Rows are points. Each copy is the shape, with its points in the same order, turned, moved and blurred by noise. Some copies are also mirrored. Which?

Shape:
[[ 39  86  10]
 [-29 -29 -12]
 [-25 -23 -23]
 [-37  -9 -51]
 [ 40 -10  67]
 [-21  13 103]
 [-42   3 -34]
 [ 17  63 -23]]
Copy 1 (8 x 3):
[[ 17  94 -30]
 [-22 -29  17]
 [-30 -20  15]
 [-58  -7  21]
 [ 68  -5 -39]
 [ 97   7  29]
 [-42   4  34]
 [-20  71 -14]]
Copy 1 is: only turned
Copy 2, 8 rows:
[[ 19   2 -84]
 [-11  12  46]
 [ -1  15  43]
 [ 17  44  46]
 [-33 -72 -18]
 [-96 -36 -26]
 [  4  46  29]
 [ 28  24 -47]]
Copy 2 is: mirrored
Copy 3:
[[ 86   6 -16]
 [-38 -18   8]
 [-35 -30  17]
 [-28 -39 -20]
 [ 31  38  89]
 [  1 101  41]
 [-27 -16 -19]
 [ 54 -26 -32]]
Copy 3 is: only turned

Shape (10 x 6):
[[  37    5   40  -14   42    7]
 [ -19   -7  -32  -46   26  -31]
 [ -10  -29   29   34   23  -86]
 [  51  -10    4   40  -41   84]
 [  54  -13   21   19   26   69]
 [ -23   84  -49  -55   23  -11]
 [  33  -29   -5  -55  -49  -32]
 [ -16   31   23  -30  -92  -26]
 [ -32    0  -15  -39   47  -46]
 [ -28   -6   35  -13 -109   40]]
Copy 1 (10 x 6):
[[  21  -55    7   -4   46    6]
 [  32   46  -11  -29   36  -31]
 [   6  -20  -24   26    6  -89]
 [   8  -71   10  -43  -45   65]
 [  33  -69   40  -40   16   47]
 [  35   76  -34   18   58   52]
 [  20   -6  -82  -62    3  -26]
 [ -40  -15 -118    2   -8   17]
 [  17   40   -5    1   48  -45]
 [ -72  -44  -67  -50  -23   46]]
Copy 1 is: mirrored
Copy 2, 10 rows:
[[  7 -52  30   9  55  -5]
 [ 18 -18 -66  -8  26 -12]
 [-59 -31 -68  58  28  24]
 [ 37  -4  85  -9 -27  58]
 [ 33 -52  57  -4  20  48]
 [ 25  36 -42 -65  66 -45]
 [ 42 -14 -14  48 -31 -44]
 [-32  27  -6   0 -51 -63]
 [  8 -32 -84 -14  44 -14]
 [-22  -5  37 -24 -90 -33]]
Copy 2 is: only turned

Shape:
[[ 31 -10 105  16 -18 -31   1  -4 -24]
 [ 35  22 -44 -24  -5   8  42 -33  22]
 [ -3  29 -33 -14 -16  11  -3 -22 -40]
 [-47  30  59 -17 -17 -45   0 -19  40]
 [ 40   7  42  35   6 -14 -12 -41   0]
 [ 29 -18  44  43   1   8 -32 -14  42]
 [ 23  31 -26 -26 -31 -30  -7  20 -40]
 [ 32  -1   0 -18  13  27 -26   5  -8]
 [ -2 -47 -45  12 -11  17  -5 -18  53]
 [-23  26 -38  57  49  18   0 -46 -39]
 [-19 -22   4   2  50  24   2 121  37]
 [ 56  27  -6 -19  25   6  24 -34 -12]
 [ 56  16 -20   9  66 -27  -6  -9 -39]
 [ 46 -34 -21 -30  -6   8 -13 -19 -31]]
Copy 1 (14 x 9):
[[  9  -1  39  26 -51 -10  20  68 -10]
 [-33   5  -5 -48  17 -18 -72 -27  -5]
 [-29  29 -18   3 -14  13 -34 -47 -11]
 [-59  42  51   2   0 -23  44  12   8]
 [ 22  13  41   8 -11  -2 -32  31  28]
 [ 14  24  27   3  28  27 -23  69  32]
 [-32  20 -55  13 -30 -29 -14 -23  -9]
 [ -2  19 -31 -38 -15  30 -23  17  13]
 [-47 -25  -9 -22  64  39 -45   0  26]
 [ 45  35  14  11  48  33 -31 -70   2]
 [ 12  -2 -71 -74  65   5  67  49 -15]
 [ 13  22   7 -47 -25 -15 -61 -14   0]
 [ 59   6 -18 -36 -12 -17 -26 -35  30]
 [-21 -17 -23 -18 -37  21 -48  -8  18]]
Copy 1 is: mirrored
Copy 2:
[[ 25 -56  14   7  -5 -28 -82  14 -20]
 [  3  40  34 -15 -29 -35  56   4  15]
 [  3  19  20 -32  -6  22  35  -8 -40]
 [-33   0   0   2  42 -58 -41 -48 -20]
 [ 55 -26 -13  -2  -9 -39 -11  12 -22]
 [ 39   2 -40  47  -5 -31 -27  12 -10]
 [-42  -6  24 -27 -21  11  23  26 -44]
 [ 12  21 -18 -12 -17  21  -3  28   5]
 [  7  34 -23  59 -27  -3  44 -30  16]
 [ 67   4   6 -10  56  22  66 -12 -24]
 [-50  39  -8  74  59  40 -14  66  43]
 [ 28  12  20 -48 -16 -27  25  28  16]
 [ 25 -36 -10 -39  11   3  47  55  14]
 [ 11  -6   0 -18 -59  30  19   5   9]]
Copy 2 is: only turned

Shape, 15 rows:
[[ 27  21   0 -13   3  14  47  -9  -8  -5 -36   5]
 [ -1  17 -12 -21  10 -10  -4   8 -28 -21 -12   6]
 [ 23  -4  -4 -16  -2 -12 -19  -7 -24 -15 -56 -17]
 [-10  18 -15  15 -14  59 -18 -15  25   7 -17 -10]
 [-11   8 -12  20 -19 -12 -11 -14 -11 -23 -21  20]
 [ -5 -23 -11 -11  -8 -20  -2  -2  49   5  12 -13]
 [ -5   9  -4 -14 -46  11  13 -18  -7 -17  -5 -22]
 [-11  21 -18  26   8 -19 -15  16   0 -12 -25 -18]
 [  0   0   9  -1   0  -7 -10 -17  13  57   1   3]
 [  2   7 -15  11  12  -8   2 -37 -25  -9  -6 -23]
 [-11  14  45   1   8 -16  28  10  -9 -19  14 -11]
 [  1  19 -17  48   2 -11 -12   2 -17 121  10 -13]
 [ -4 -63  -6  -6   2 -12   2  15  14 -10  16 -18]
 [ 87  -5 -12  -9 -17 -13 -17  -3 -15  -8  -5  -3]
 [  9  22 -16 -10 -13 -14 -15   6   3 -21   7   0]]
Copy 1:
[[-12  18  23 -22 -29  17  40  26   5 -12  33 -27]
 [  3   4  16 -23  -7   3  16  -8   5 -36  23  22]
 [  7  50   2 -38 -13  20  27 -20 -14 -19   6   9]
 [-27   2 -43 -12  -9  22  22 -31  45   7  27 -24]
 [-26  -5  -2  -9 -38  13   8 -23  -7 -15   3  16]
 [-13  17  -9  27   9 -40  12 -15   6  -4 -12 -25]
 [-37  27 -17   0 -21 -11  38  -2   9   3  34  22]
 [-25   1  15 -11  18  24  12 -38  -6 -14   3   6]
 [-11   0 -24 -27   9 -16  -9  18  14  15 -18 -21]
 [-12  -6 -11 -31   0  -4  25 -13 -32  -5  29   2]
 [ -8   8  31  13   1  -8 -17  13  -9  11  46  11]
 [-28 -33 -38 -48  61  23  -3  44   9  34 -48 -11]
 [ 30  16 -14  43   8 -22  21 -12 -13  -1  -6   3]
 [ -9  54 -36 -10  -5  21  15  27 -33 -60   7  -9]
 [-29  13  -4  -1  -1  -6   6 -11   4 -43  15  11]]
Copy 1 is: mirrored
Copy 2:
[[  6  35  18   8 -36   1  27   6  10 -25   6 -15]
 [-25  43   8  -8 -11  -2 -13  -3  -8 -13 -24  11]
 [-11  36   1 -19 -23   7 -21   6 -32 -43 -19 -27]
 [ 42  -6  30  10   0  -9 -42   6  25   2  -7 -14]
 [  8  19  10 -30 -29  20 -32  13  -1 -12 -22  19]
 [-12 -38   5  -6  11  -3  -3  -1  27 -49 -36   9]
 [-16   3  32 -31 -13   0  -8  26  15  -8   3 -13]
 [  3  15   1  -1 -18 -15 -37   4 -27 -36 -12  34]
 [ 27 -12 -27 -21  19 -20   6 -23   3 -10 -11  -3]
 [ -8  25   4 -27 -10  19 -24 -19  -1 -28  23   2]
 [-30  -2  27  -9  15  11  21   6 -28  -6  12  33]
 [ 63  -3 -71 -31  31 -69  -8 -14   9 -19  36  19]
 [-34 -13 -17   6  37  29 -10  28  10 -44 -24   1]
 [ 17  56   7 -43  18  11   9  16   7 -71 -24 -20]
 [-12  22  25 -20  -4 -12 -19   8  10 -29 -27  19]]
Copy 2 is: only turned

Shape:
[[  8  10  23 -24 -27 -25  63 -60 -36 -41  46   6]
 [ 36 -25   9 -52  11 -20  -7  52 -24  24 -28  -9]
 [-21   7 -59  42 -10 -18 -40 -43 -23   9 -19 -44]
 [-23 -12  14  -3 -48  15 -10 -44   2  -5  18  -2]
 [ 44  -3   8   3  28 -32 -26  35  29  51  -4  39]
 [-10  11 -32 -49  -4 -15  20 -22  -8 -11  33  10]
 [ 19   5  23 -46 -18  26  50 -47 -16 -73 -16  62]
 [ 21  45 -28  59 -31 -22   1  15  36  50 -46 -59]
 [-35  -9 -18  -7  15 -10  -6 -13  37  55 -28 -53]
 [-43   9  -4  43 -37 -27 -21  20 -12  55 -32 -22]
 [ -6  29  15 -56  -5 -34  27 -53 -30   2 -16  48]
 [  9 -13 -26  72  -4  -4  14 -32  -9  80 -33 -44]
 [ 12  45  60 -41  16  16  19 -55 -38 -51  22  14]
 [-30  10  13  23  27 -25  62 -29 -18 -48   5  21]
 [ 65 -19  45  14   3 -76  -6   3  37   8 -57  -6]]
Copy 1, 15 rows:
[[ 24 -12 -58  47 -38 -10 -20 -78 -49 -51 -37  24]
 [ 30 -31   1  21  50 -18  -3 -38  45 -40  -1 -58]
 [ 12  30 -53 -22   2  15  42  -4 -18  47 -35 -37]
 [-29   1 -39  -5 -12   3  14 -15 -16 -35 -50  21]
 [ 31  35  -3  32  65 -10  -6 -11  56 -18  27   8]
 [ 12 -33 -56  40   3  15  12 -29 -32 -29   6   5]
 [ 37 -33  -7  14  19 -31 -23 -45 -87 -82 -37  43]
 [ 15  36  15  43   2 -38  46  21  26  72 -34 -22]
 [-28  19  13  39  30  44  43 -16   9  20 -25 -39]
 [-46  28 -17  -2  18 -36  13 -12  20  48 -14 -35]
 [ 12 -29 -46  40  52  -1 -42 -67 -41 -19 -34  19]
 [  2  80  -5  32 -10   8  -6  12   8  45 -45 -60]
 [ 46 -39  -9  -1 -14  15 -36 -88 -34 -34 -37  58]
 [ 17  31 -14  23 -11 -14  -2 -84 -77 -19  13  15]
 [ 54  57   7  42  69 -47  34 -55  43 -21 -49  -5]]
Copy 1 is: only turned
Copy 2, 15 rows:
[[ 51   3  -4 -18  10  25  -5  -4 -21  27 118 -14]
 [-24 -23   6 -11  54 -35 -41  33 -22 -53  12 -18]
 [-10  -2 -70 -31   9  11  77  38   2   1  -3  24]
 [ 16  47   7 -33   4   4  27  43   6  21  48   6]
 [-16 -29  22 -20  -2 -64 -19 -13  25 -22 -28 -18]
 [ 23  -9  -7 -14  31  29 -24   6  10  16  50  31]
 [-15  -7  61 -16  -5  56  -7  10   6  -9 121 -15]
 [ 14  -9 -61  32 -53 -40  46  53   4 -46 -22  13]
 [ -3  25 -16  27  21 -18  30  20 -27 -14 -29  51]
 [-13   4 -39   3 -10 -37  27  78 -21  26 -21  -1]
 [ -8 -44  28 -28  -1   6 -14   1 -32  29  78  28]
 [ 36 -23 -25  14  -3 -26  92  36 -32 -14 -37 -13]
 [  3  17  16 -58 -23  46 -27 -24 -45  -5  95 -14]
 [-13  -3 -10  24  -7  45  11 -23 -17  38  67 -36]
 [-44 -16  -1  14 -11 -99  24 -14  -6 -52  47 -22]]
Copy 2 is: only turned
Copy 3:
[[ 19   7 -39 -33  18  -5  61  36 -37  36  24 -13]
 [-35  59 -23  32 -17 -44 -38 -22  -2 -18 -20  -6]
 [ 14 -52 -26   0 -29  41 -36  36  24  -9 -48  15]
 [  1 -21  26 -14  26  13  16  15  15  28 -10 -17]
 [-18  13 -22  41   2 -22 -57 -59  31  -2  42  27]
 [-13  -4 -31  18  33 -24  19  33 -21  15  -2  33]
 [ 27  40  -5 -28  15 -36 103 -16   0  21  -5  26]
 [-30 -42 -42 -22  -2  30 -58  -7  61 -75   5 -26]
 [-39 -44  -7   9  28  14 -59 -25 -16 -37 -39   5]
 [ -9 -17 -24  28  22  48 -48 -10  47 -22 -30 -46]
 [ 32  26 -51 -12  61 -29  25 -19   2  31 -19  18]
 [-41 -33 -51 -36 -10  75 -62 -33  30 -12 -17  -1]
 [ 69  45   7 -42  26 -10  37  13 -35  11  12  20]
 [ 33  -1 -42   7   8  37  60 -20 -40  -3  15   6]
 [ 12 -11 -40  -6 -37 -51 -42 -79  17 -14  14 -42]]
Copy 3 is: mirrored
Copy 4, 15 rows:
[[-32  24  33  58 -54 -52  54 -23  -2  21 -34 -10]
 [  2 -19  -3 -21  19   0  -6  50 -30 -18 -11 -20]
 [ 50 -20  19  42 -11  -8   5 -40  -7 -42  47  76]
 [ -3  33   8  57 -23 -12  15  -7  -4  22 -26  62]
 [ 52  27   1 -37  13  37   0  15  34  12   2 -23]
 [-31  40  22  17 -22 -19  16 -22 -14 -28  -9   6]
 [-50  30 -65  47 -73 -59   1 -15  -8  26 -32 -21]
 [ 94   7  39  36 -33   4 -34  38  57 -44  30  30]
 [  9  -5  32  40  28  18 -47  -3  34 -32   2  48]
 [ 81  18  35  37  32 -16 -17  19  -4  -9   7  49]
 [-23  40 -19  43  13 -46  33  -1  10  16  17 -26]
 [ 68 -43  53  12  -4 -29 -36  -3  51  13  37  59]
 [-41  23  -1  78 -57  -9  19 -25 -39  39 -12 -46]
 [ 21  12   4  49 -23 -69   1 -68  -8  -2 -47 -33]
 [ 60 -35 -27  34   2  17  36  42  57  -8 -22 -45]]
Copy 4 is: mirrored

Shape:
[[  -6   20  -34  -10   20  -10   29  -14    7  -50   28  -40]
 [  67    0  -48   13   -4  -67   14   45    3   11   10   -4]
 [   6  -75   -4   55   -3   16  -44  -75  -36   18    5  -64]
 [   5    7  -57   49   39   -8   50  -13   -6   36  -17   -4]
 [ -16  -29    5    3   96   19  -53   19  -46   33   91   32]
 [ -90    4  -45  -12   60  -82    3  -36   -9   41  -21   31]
 [  -4   -7  -12    1   71   13   22  -18   51    5   30   -8]
 [  -7  -12  -52  -42    7   14   39   17  -13    2   35   -2]
 [ -74  -29   25  -80  -40  -10   24   51   37   -8  -16  -16]
 [ -14   39   -7   20   -3  -63  -21  -34   77   45   46   -5]
 [  -5  -44  -16    3  -93   28  -51  -33   -2    7  -44  -26]
 [  53   19    8  -32   -8  -38   -1  -42    9   38  -23    2]
 [ -19   13  -45   49   25    7   20   39   54  -75   10  -12]
 [  20  -57  -49   11   14  -44   19   21   89   26   15   59]
 [  22  -16   17   46  -60   -2   13  -51    4  -19   15   10]
 [ -39   15   30   32 -102   -8   68   43  -15  -42    3   17]]
Copy 1:
[[ 50  38 -29   6 -20   4  -8  -9 -14 -23  14 -29]
 [ 30 -29 -61 -23 -17 -40 -31  60 -48  -9 -28  27]
 [-17 -49 -42  38 -55  25  37 -75 -11  18 -85 -40]
 [ -8  42 -62   9  -1 -29 -14  33  -7  35 -63 -27]
 [-51 -71 -25 -11  -3 -79  20 -13  35  -7  32 -88]
 [-78  45 -26 104  -5 -46 -36  39 -22   4  14 -49]
 [ 18  32 -49  20  16 -50   9 -14  43 -37 -25 -34]
 [ -5  32 -36 -26  -5 -30 -20 -16   0  25  26   7]
 [-35  35  18  23  60   2  24 -33 -29 -32  45  76]
 [  3 -20 -79  81  -3  13  -3  59  43 -43 -12  13]
 [-47 -28 -10   9 -10  89 -24 -52 -10  11 -69  47]
 [ 18 -15   5  47 -36 -11 -36  45  30  10 -51  42]
 [ 40  40 -65 -18  57  11 -17  -4 -45 -63 -12 -52]
 [ -2 -11 -99  41  69 -67 -59   7  -1 -20 -39  38]
 [ 46 -35 -30  32  24  57  -5  -7   5  37 -47  -1]
 [ 25   5  -3   1  82  80  17  26 -54  46  11  25]]
Copy 1 is: only turned
Copy 2:
[[-19 -31 -20 -22  34   8   0  18  14 -59  11  18]
 [ 73 -48 -37 -23 -33 -33  -6   7 -18 -23  12  61]
 [-34   0  16  26  57 -73 -60 -22 -99 -17  11 -10]
 [ -5  -2 -13  16  -3 -73  19 -39  12 -43  19  68]
 [-65  16  27 -59 -31 -36 -63  -6  -9  15 -95  46]
 [-96 -65 -49  49 -73 -29 -15 -51  11 -52 -14  52]
 [-54  -6 -23 -14  13 -45   9  38  23  -4  -6  39]
 [-13 -33 -33 -26  33   7  23 -33   3 -12 -33  56]
 [-37 -30 -72  39  -7  86  51   1 -35  28 -10  15]
 [-38 -79   6 -20 -57 -56  23  19  -6   6  42 -10]
 [ 18 -39 -19  63  47 -10 -18 -57 -67  33  16 -51]
 [ 25 -85   5  53  -4 -52  22  19 -19 -11 -25  20]
 [ -5  26 -45 -24   8  13 -19  15  56 -20  67  12]
 [ -3 -55 -72  -8 -28 -49 -12   8  13  70  36  79]
 [  8 -52  48  31  41 -11 -23  -6 -28  22  54  19]
 [ 27 -22  39  34   5  99  29 -38 -19  12  76  47]]
Copy 2 is: only turned
Copy 3, 16 rows:
[[  27  -12    3   17   21   -6   53   61    5  -33   13   25]
 [  20  -36  -49   26    6  -53   52  -20   24   18    2  -36]
 [  53   57   11  -21   -3  -34    8  -36  -83  -78   37   12]
 [  31  -27   28  -12  -10   16   47  -17   25  -15   43  -43]
 [  10  -43   11   18   -7   33  -14  -52  -54   29   58  102]
 [  -5  -48  -53  -77  -26   83   -4   16   -1  -20   38  -20]
 [   2  -59   39    7   24  -10    2   32  -12  -24   44   13]
 [   9  -47   -1   42  -15    5   29    7   31  -52    6   38]
 [ -78  -19  -28   34  -63   -8  -23   71    8  -64  -31   11]
 [   3  -43  -54   19   20  -18  -12   44  -31  -23  102  -45]
 [ -21   60  -35   41   -1  -18    9  -29  -51 -121   -7  -41]
 [  21    4  -45   14   41  -16  -37   -7   24  -32   10  -43]
 [ -43  -28   34   22   22   -6   98   53  -22   -1   24  -11]
 [ -60 -107  -17   -5   21  -47   31  -27   -7  -34   32  -38]
 [ -23   53  -19   15   33  -51   30  -11    4  -70   63   -9]
 [ -93   70  -30   46  -42  -40   62   27   64  -42   40    0]]
Copy 3 is: only turned

Shape:
[[  34   26  -19  -20  -23   27  -24  -38  -14   15  -28   14]
 [  40   -9   26  -36  -36   -5  -71  -13   -7  -33   19  -20]
 [  15  -68   33  -35   52   17   50  -34   21   52  -20   13]
 [  36    8   -6  -48  -41    8   20    5   38   14   -2  -42]
 [ -58  -11  -13  -49   35   35   -6   19  -65  -27   52  -20]
 [   8   -9   29  -15   52    4  -22  -39   59   13   17   32]
 [ -56  -53   42   -3   41   12   17  -15  -87    0   35  -43]
 [ -34    3   16   -5   69   21   14   25 -121  -60   38  -43]
 [   0   25   46    2    1  -16   14   26  -13   55  -29  -35]
 [  31   23   41  -24  -61   25  -18   54   12    9    3   12]
 [  62   19    1   50  -38   23   27    7   -9   -2    4  -15]
 [  58   42   57  -26  -38   30   23   19  -12    9  -37  -13]
 [   1  -39   49  -28   69    7   15   48  -29   -6   -5  -37]
 [   0   -5   21    3  -37   50  -23   -9   37  -27  -46   -5]
 [ -28  -43   -4  -25   15   39   -9   11  -80    0   60    6]
 [  30   16  -15  -13  -43    0  -49   51   30    1   -8  -20]
 [   0    6    9  -24  -48  -27   18    5   -8  -34   -8   26]
 [  63    3  -28    2  -69    6  -42   -3   -1  -20  -63   39]]
Copy 1 (18 x 12):
[[-18 -33  14  -3  -3  25  16 -19 -15 -40 -24  34]
 [-45   5 -13  -1   7  19  65  29   5  11  23  54]
 [ 34  -1   1  19 -14   2  37  43  27 -70 -18 -95]
 [ -7 -40 -16 -13  17 -19  83   0  43 -26 -29  11]
 [-16  72 -12 -17  64  74  67 -42   2 -33  32 -22]
 [ 35  47   5   4 -15  -4  46  38 -34  -9 -51 -19]
 [-20  48 -28  25  62  70  24 -19  24  -9  53 -97]
 [-34  78 -83 -18  45  79  31 -65   1 -11  59 -53]
 [-13 -19 -12  20  37 -60  22 -25   9  -9  29 -38]
 [-16   8   6  13 -14 -46  36 -28  54   4   6  53]
 [-20 -30 -40 -22  -9   8  -6 -31  50  31 -31  -1]
 [-40 -30 -40  27 -20 -34  28 -35  41 -34  -2  22]
 [-17  55 -74 -16  22  -9  39   9  26 -40  41 -63]
 [  2   9 -26  40  42  -4   7  18  29 -29 -34  53]
 [-19  54  12 -29  24  81  43 -37  37 -13  30 -43]
 [-14  -1  -5 -42  40 -46  41  -6  17   5  -2  65]
 [ 44 -17 -32  15  15   9  51 -27  26   5  39  37]
 [ 12 -53   5 -21  -4  15 -13   6  11  -9   4  90]]
Copy 1 is: mirrored
Copy 2, 18 rows:
[[  3  -5   5 -13 -21  -8  -7   5 -64  21 -15 -21]
 [ 36 -42 -32  23 -37 -27   6  38 -44  -4  -2  40]
 [ 26   6 -10  89  -6  57 -34 -25  -1 -28 -33 -75]
 [ 70  18  20  10 -15 -10  14  32   8  41 -21 -16]
 [  9  12  -3  40 -22  -2 -56 -72  -9  12  43  87]
 [-22   2  -3  46 -30  33   9  39 -12 -58  10 -33]
 [ 10 -40 -30  73  14  65 -31 -91  -8  16  22  60]
 [-27 -44   3  65  30   5 -61 -72  -4  35  26 109]
 [ 40 -58  13   7  23  20  -9 -19  12  43  28 -47]
 [ 69 -12  -4  -7  10   7 -27  61 -24  34  38  -9]
 [ 29 -15  30   0  64  18  10  39 -46  40 -30  15]
 [ 51 -33  12  23   9   6 -28  55 -22  81   0 -26]
 [ 26 -41 -10  91  27   5 -57 -22  25  -2  37   9]
 [ 11  15 -71   3  22   1  -2  40 -23  23  -7 -14]
 [ 36   1  -8  41  -9  32 -56 -63 -57 -13  25  70]
 [ 59 -16  -5 -29  11 -47  -5  37  -6  -3  27   2]
 [ 38 -24 -10 -21 -21  26 -43  24   6  14 -26  23]
 [ 33 -18 -25 -58   4 -29 -34  61 -64   9 -51 -15]]
Copy 2 is: mirrored
